Rows are points. Each copy is the shape, with its points in the same order, turned, moved and blurred by noise. Say if it was mirrored as well.

Shape (7 x 2):
[[ 0.79 -0.18]
 [-0.16  0.15]
 [-0.03  0.05]
 [ 0.47 -0.02]
 [-0.10  0.58]
 [-0.08  0.11]
 [-0.10  0.04]]
Copy 1 (7 x 2):
[[ 0.94 -0.11]
 [-0.03 -0.01]
 [ 0.06 -0.06]
 [ 0.61 -0.06]
 [-0.08  0.43]
 [ 0.04 -0.02]
 [ 0.01 -0.10]]
Copy 1 is: only turned
Copy 2 (7 x 2):
[[ 0.70 -0.39]
 [-0.12  0.16]
 [-0.07  0.03]
 [ 0.48 -0.20]
 [ 0.03  0.51]
 [-0.09  0.04]
 [-0.05  0.03]]
Copy 2 is: only turned
Copy 3 (7 x 2):
[[-0.56 -0.32]
 [ 0.28  0.26]
 [ 0.22  0.16]
 [-0.32 -0.09]
 [ 0.03  0.59]
 [ 0.19  0.24]
 [ 0.16  0.17]]
Copy 3 is: mirrored
Copy 4 (7 x 2):
[[ 0.55 -0.56]
 [-0.15  0.16]
 [-0.01  0.12]
 [ 0.26 -0.35]
 [-0.55 -0.03]
 [-0.07  0.09]
 [-0.06  0.17]]
Copy 4 is: mirrored

Shape (8 x 3):
[[ 0.42 -0.16 -0.23]
 [ 0.36  0.02  0.01]
 [ 0.15 -0.17  0.05]
 [ 0.17  0.07  0.02]
 [ 0.05 -0.17 -0.33]
 [-0.35  0.09  0.12]
 [ 0.27  1.00  0.09]
 [ 0.39  0.22 -0.17]]
Copy 1 (8 x 3):
[[-0.09 -0.35 -0.27]
 [-0.16 -0.27 -0.01]
 [ 0.15 -0.14 -0.01]
 [-0.09 -0.03  0.03]
 [ 0.01 -0.03 -0.46]
 [ 0.20  0.39  0.02]
 [-0.83  0.24  0.47]
 [-0.34 -0.16 -0.06]]
Copy 1 is: mirrored
Copy 2 (8 x 3):
[[ 0.04  0.12 -0.50]
 [-0.06  0.29 -0.28]
 [-0.13  0.04 -0.16]
 [ 0.01  0.24 -0.10]
 [ 0.21 -0.12 -0.25]
 [ 0.05  0.01  0.38]
 [ 0.35  1.05  0.21]
 [ 0.17  0.43 -0.31]]
Copy 2 is: mirrored
Copy 3 (8 x 3):
[[ 0.51 -0.19 -0.28]
 [ 0.40  0.02 -0.09]
 [ 0.21 -0.15  0.07]
 [ 0.24  0.09 -0.09]
 [ 0.11 -0.25 -0.27]
 [-0.33  0.17  0.03]
 [ 0.30  1.00 -0.31]
 [ 0.41  0.19 -0.31]]
Copy 3 is: only turned
Copy 4 (8 x 3):
[[-0.59  0.00 -0.27]
 [-0.43  0.11 -0.03]
 [-0.24 -0.12  0.00]
 [-0.23  0.08 -0.01]
 [-0.18 -0.05 -0.44]
 [ 0.28 -0.04 -0.01]
 [-0.13  0.96  0.22]
 [-0.42  0.36 -0.13]]
Copy 4 is: mirrored
